Each wall is flat, endless, passes through zero and stands at right angles to its row. A trip goes straight from one point to another. List the walls that it crosses, first one first.

Walls:
(1): [ 0.5 -7.4]
(2): [0.7 0.8]
(3): [-3.1 -2.8]
(4): [ 3.4 -1.8]
Trips:
[ 1.3 -3.0] to [ 2.2 -5.4] => none
[-2.0  1.5] to [ 4.9 -5.7] => 1, 4
[-4.8 -0.2] to [ 3.0 -2.4] => 1, 4, 3, 2
[ 1.7 -3.1] to [-1.7  7.9] => 3, 2, 1, 4
[-2.2 -1.9] to [ 2.6 -1.3] => 4, 3, 2
[-3.5 -3.9] to [-0.7 -2.0] => 4
[-0.8 -3.1] to [-2.8  0.5] => 4, 1
[4.8 1.8] to [1.2 1.9] => none
[1.1 0.8] to [3.9 1.1] => none

Walls:
(1): [ 4.9  0.4 -2.2 -4.5 -1.6 -2.1  4.8  1.8]
(2): [-1.3  1.9 -0.5  1.0  1.4 -3.7 -1.0 -1.8]
(3): [ 3.9 -4.0 -0.4 -0.6 -2.8 -2.6  4.5 -0.5]
(4): [ 7.2 -0.7 -1.2 -3.5 -4.3 -4.0 -2.5  1.2]
(5): [-1.8  0.1  6.6  1.7  2.1 -2.1  1.2  1.6]
Trips:
[ 3.9 -0.3 -1.6 -6.0 -1.6  1.2 -5.2 -0.6] to [-2.6  3.9  0.2  4.3  3.1 -4.2 -3.1  4.8] => 2, 1, 5, 4
[-4.4  2.6  7.5 -4.3  3.1 -1.4  3.9  2.9] to [-0.2 -0.3 -1.6 -4.7  3.5  2.5 -2.3  0.4] => 2, 5
[-1.8  0.3  4.3 -0.2 -1.0  3.1  0.3  1.3] to [ 1.1  4.4  1.1  2.7  5.0  1.1  5.2 -0.6] => 2, 1
[-2.2 -2.9 -0.5  4.0  1.5 -6.3  1.1 -1.5] to [ 1.5 -3.8 -3.9  1.0 -2.0 -4.7  2.1  0.7] => 4, 1, 5
[ 2.1  1.7 -0.9 -0.4  1.3 -2.7 -1.0 -0.4] to [-1.1  6.5  0.5  0.3  6.2  0.2  4.6  3.8] => 3, 5, 4
[-3.9  2.3  5.6  6.6 -0.7  0.8 -3.0  1.2] to [-0.5  3.1 -6.9  1.1 -4.6 -3.5 -4.0 -1.3] => 5, 4, 1
[ 4.3 -1.2 -2.0 -3.8 -4.4 -4.2  0.6 -4.9] to [ 1.0  0.6 -3.5  0.0 -1.1 -1.1  1.7  5.5] => 2

Walls:
(1): [-2.5 -2.9 -1.6  2.1 -2.1 -1.2  2.1  1.0 -5.5 -3.2  0.8  0.9  7.1  3.3
  1.1 -2.0  3.1 -1.3]
(2): [ 1.9  1.6 -0.7 -4.2  0.9 -2.2 -0.1 -5.7  2.3 -2.5 -1.0  0.9 -3.6 -3.3
  4.7 -1.8 -1.8  2.7]
(3): [-6.8 -2.8 -1.2  0.7  1.5  2.1 -2.2  2.1  3.8  4.5 -3.7  6.6 -0.5  1.9
  1.1  6.2 -1.6 -2.6]
(4): [-2.9  1.1 -4.8  3.2  5.1 -0.5 -1.6  3.6  0.7 -0.9  0.2 -4.5 -4.3 -1.3
  3.1 -1.1  4.3 -1.0]
(5): [ 6.2  1.8  2.8  3.2 -1.6 -3.2 -2.6  3.5  0.7 -1.0 -2.5  0.4  0.2  3.2
 -1.2  2.0  3.9 -0.9]
Trips:
[ 5.4 -0.2 -6.0 -2.5 -4.2  2.7 -0.8  3.7 -2.1 -2.8 -1.5  2.5 -0.7  3.1
 -0.2 -4.4 -2.1  1.0] to [ 2.2 -0.4  3.6 -2.4 -5.5 -2.8 -2.0 -2.6 -0.8  1.6  4.8  1.3 -2.3  4.6
 -2.6  3.6  5.9  1.6] => 2
[-0.8  2.1  1.1  5.5  7.5 -1.1  7.1 -8.8 -7.6 -3.4  5.5 -4.7  0.4  0.5
 -2.1  0.9  4.9  0.5] to [ 0.4  2.6 -2.4 -2.5 -4.2 -3.6 -4.2  0.0 -3.1 -3.7  2.8 -4.2  3.1 -1.1
  0.7  0.4 -4.6  0.8] => 2, 4
[-1.2 -0.6  1.4 -0.6 -1.7 -4.8 -2.3 -4.2 -0.4  2.0  8.2  4.0  0.0  3.6
 -1.4 -0.4  4.2 -7.4] to [ 1.2 -4.4 -2.4 -1.7  1.1 -0.4  0.2  2.1 -3.0 -0.4  1.2 -1.2  0.7 -0.6
 -2.4  3.2 -2.4 -1.5] => 5
[-2.7 -2.3 -0.5 -3.7  5.0 -5.0  4.5 -0.9 -3.3  0.8  9.9  3.5 -3.0 -4.1
 -1.6 -3.3 -7.7 -2.5] to [-4.8  3.6 -2.8 -1.4 -0.7 -3.8  0.4  2.9  2.0  0.5 -3.8  1.9 -5.2  2.0
  2.5 -0.1  4.2  1.5] => 4, 3, 5
[-0.4  1.7  1.1  1.8 -3.5 -1.1 -2.7 -1.0 -0.7 -0.8  3.1 -2.0  3.0  4.9
 -0.1 -2.0  2.2  2.6] to [ 4.0  2.3 -4.9 -2.1 -3.4  1.4  5.2 -3.8  3.3  4.8 -1.5  3.3  0.9  2.8
  2.9  2.1  3.4  2.0] => 2, 3, 1
[-3.0 -0.3 -0.6  1.5  2.5 -1.4  2.2 -3.1 -1.5  2.6  1.0  3.9 -4.4 -1.2
 -6.3  3.6  4.4 -0.9] to [ 3.2  0.1 -2.4  1.5  0.0  0.5  2.3 -1.4  1.1 -2.1  4.3  0.2  1.7 -5.8
  1.4  3.9 -2.0  3.1] => 2, 4, 3
